Each row is a point. To make a cloud, some directions were put in groups of two or more. Within a group, all points are equally far from the middle, so they leave a hole (a ring in 2 directions, a hollow ball in 3). The other directions are filled evenly. Then the cloud was stretched, turned, moved and blurred a little. Count the holes, and give their numbers of directions, smallest first.

Cloud:
[[32, 2],
[35, -8],
[33, -20],
[-19, -52],
[-17, -52],
[35, -5],
[-60, -23],
[32, 2],
[-54, -45],
[31, 3],
[34, -17],
[-38, 2],
[-48, -49]]
Holes: 1 (2)

Cloud, 21 rows:
[[32, 36, -40],
[28, 54, -23],
[48, 13, -5],
[29, 37, 13],
[-32, 26, 10],
[-9, 5, -72],
[1, 19, -75],
[-10, -19, -58],
[46, -3, -27],
[-18, -41, 25],
[58, -12, 37],
[-19, -23, -52],
[13, -58, -33],
[48, 2, 31],
[41, 7, -33],
[38, 2, -38],
[-19, -48, 18],
[-20, 39, 15],
[-33, -3, 8],
[-23, 68, 2],
[36, 34, -23]]
Holes: 1 (2)

Cloud:
[[32, 39, 6, 8],
[29, -3, 63, -9],
[-18, -38, 26, 10],
[39, -6, 51, -63],
[-44, -30, 2, -37],
[33, -27, 73, -63],
[-12, 56, -42, 14],
[0, 35, -41, 13],
[-25, -35, 18, 2],
[-54, 14, 23, 4],
[17, 6, 56, 33],
[-38, -8, -15, 31],
[-21, 30, 38, 62],
[-25, -53, 15, -33],
[-43, -16, 1, -6],
[-12, -20, -31, -48],
[-9, -52, 48, -31],
[43, 20, 38, 17],
[13, 31, 54, -10],
[-18, -8, -40, 19],
[-6, 68, -3, -40],
[5, -23, 69, -42],
[-5, 44, -47, 32],
[-8, -43, -17, 37],
[-9, 18, -23, -70],
[33, 36, -12, 19],
[30, -23, 60, 25],
[-12, -34, -25, 30]]
Holes: 1 (2)

Cloud (83 x 8):
[[-26, -23, 6, -15, 37, -92, 4, 21],
[1, 24, 71, -5, -9, -31, -15, 6],
[-22, -53, -15, 5, -34, -23, -41, 19],
[5, -58, -32, 7, 15, -84, -5, 5],
[17, -71, 37, -14, 38, -30, 13, 41],
[-34, -53, 87, -2, 10, 21, 44, -9],
[12, -24, 67, 17, -8, 16, 49, -50],
[-48, 7, -47, -5, 15, -18, -6, 21],
[-45, -21, 0, -36, 28, 5, -6, 41],
[42, -37, -20, 8, 70, 31, 49, -23],
[-22, 13, 69, 2, 35, 11, -34, 5],
[-57, -16, 38, 2, -3, -37, 23, 27],
[32, -65, 1, -17, 23, -20, 45, -17],
[4, 42, 8, -2, 8, 40, 10, 16],
[35, -55, -18, -19, 36, -83, -13, 37],
[-9, 16, 75, 6, -7, 7, -41, -8],
[-18, 24, 30, 56, 23, 20, 38, -50],
[-3, -7, -21, 16, -48, 11, 51, -54],
[39, -30, -65, 15, 75, -10, 23, 11],
[6, -43, 35, 27, -20, -22, -52, -6],
[-12, -54, 26, 16, 36, 28, -18, 36],
[16, -42, 39, -50, 90, 17, 20, 27],
[36, -66, 11, 2, 17, -27, 18, -9],
[-20, -8, 92, 3, 42, 44, 20, 2],
[4, -27, 78, 11, -27, 3, -4, 35],
[13, -56, 17, -18, 49, 57, 21, 17],
[12, 10, -55, 45, 45, -9, 28, -1],
[12, -15, 47, 16, 7, -8, -57, -8],
[49, -25, -71, 15, 74, -19, 52, -2],
[2, -4, 42, -52, 17, -37, -26, 21],
[-38, 19, 59, 2, -5, 31, -27, 25],
[30, 32, 25, 35, 35, -39, 41, -47],
[35, 15, 11, 48, -18, -24, -13, -24],
[-16, -26, 36, -41, 67, 0, -6, -7],
[-22, -36, 56, -16, -18, 5, -44, 28],
[17, -13, 68, -18, 5, 0, 31, 44],
[0, -26, -63, 18, 7, 32, 8, 11],
[-18, -32, -28, 31, 45, -39, 16, -38],
[-10, -13, 13, -64, 22, -23, -7, -10],
[0, -47, 48, -27, 60, -87, -16, 35],
[-23, -3, 63, -23, 0, -13, -31, -32],
[-29, -2, 53, -17, 36, -7, 38, 41],
[15, 17, 44, 29, 36, 60, 56, 6],
[-24, -4, 95, -3, 7, -34, 15, -13],
[49, -39, 45, -14, 45, -3, 35, 45],
[-56, -4, 51, 14, 33, -24, -26, 47],
[-16, -20, 18, 4, -11, -24, 24, 59],
[-69, -19, -24, 1, -10, -44, -51, -6],
[34, -40, -61, -16, 76, 3, 19, 34],
[-8, -56, 23, -25, -17, -6, -16, -5],
[-18, -22, 5, -40, -7, 9, -16, 49],
[-66, -1, 17, -11, -15, 36, 13, -34],
[-2, -11, 41, -54, 46, -1, -15, -10],
[23, 35, 12, 17, 32, 14, 87, -27],
[37, -41, 16, -47, 92, 22, 15, 33],
[9, 12, -60, 20, 18, 7, -9, 19],
[-35, -59, 47, -24, 30, -10, 30, 37],
[32, -14, -75, -7, 28, 2, 13, -43],
[-43, 12, 9, 25, 11, -47, 19, 24],
[13, 8, 79, 12, 6, 20, 49, 22],
[18, 7, -15, 38, 24, 71, 53, -29],
[-28, 45, 38, -1, 38, -5, -17, -3],
[14, -21, -4, 65, -13, 5, 43, -20],
[-30, -48, -10, 19, -42, -44, -25, -29],
[37, -41, -10, 12, -14, 12, 53, -32],
[-18, 22, -44, 37, 7, 34, 36, -46],
[19, -33, -63, -6, -4, -37, -6, -20],
[8, -42, 59, -20, -13, 11, 37, -34],
[9, -24, 1, 47, -7, 27, 52, 36],
[25, -30, 22, 39, 19, 38, 51, 29],
[-41, 9, -29, 11, 26, -9, 31, 28],
[3, -47, -17, 15, -37, -12, -16, 21],
[-2, -4, 31, -35, 53, 29, 4, 49],
[-2, -70, 27, 2, 66, -42, -15, 36],
[12, -45, -30, -22, 4, -66, -30, 31],
[-9, -12, 24, -58, 18, -52, -20, -9],
[-28, -13, -59, 26, 9, 20, 15, 28],
[-14, 42, -21, 6, 35, 23, 63, -16],
[-8, -31, 56, -38, 49, -66, 12, 21],
[-34, 56, -8, 17, -35, 7, -2, -19],
[-9, -10, 65, -13, 24, 46, -5, -24],
[-23, -28, 98, -10, 5, -43, -7, 2],
[-36, 25, 4, 49, -39, 1, -23, -78]]
Holes: 2 (2, 4)
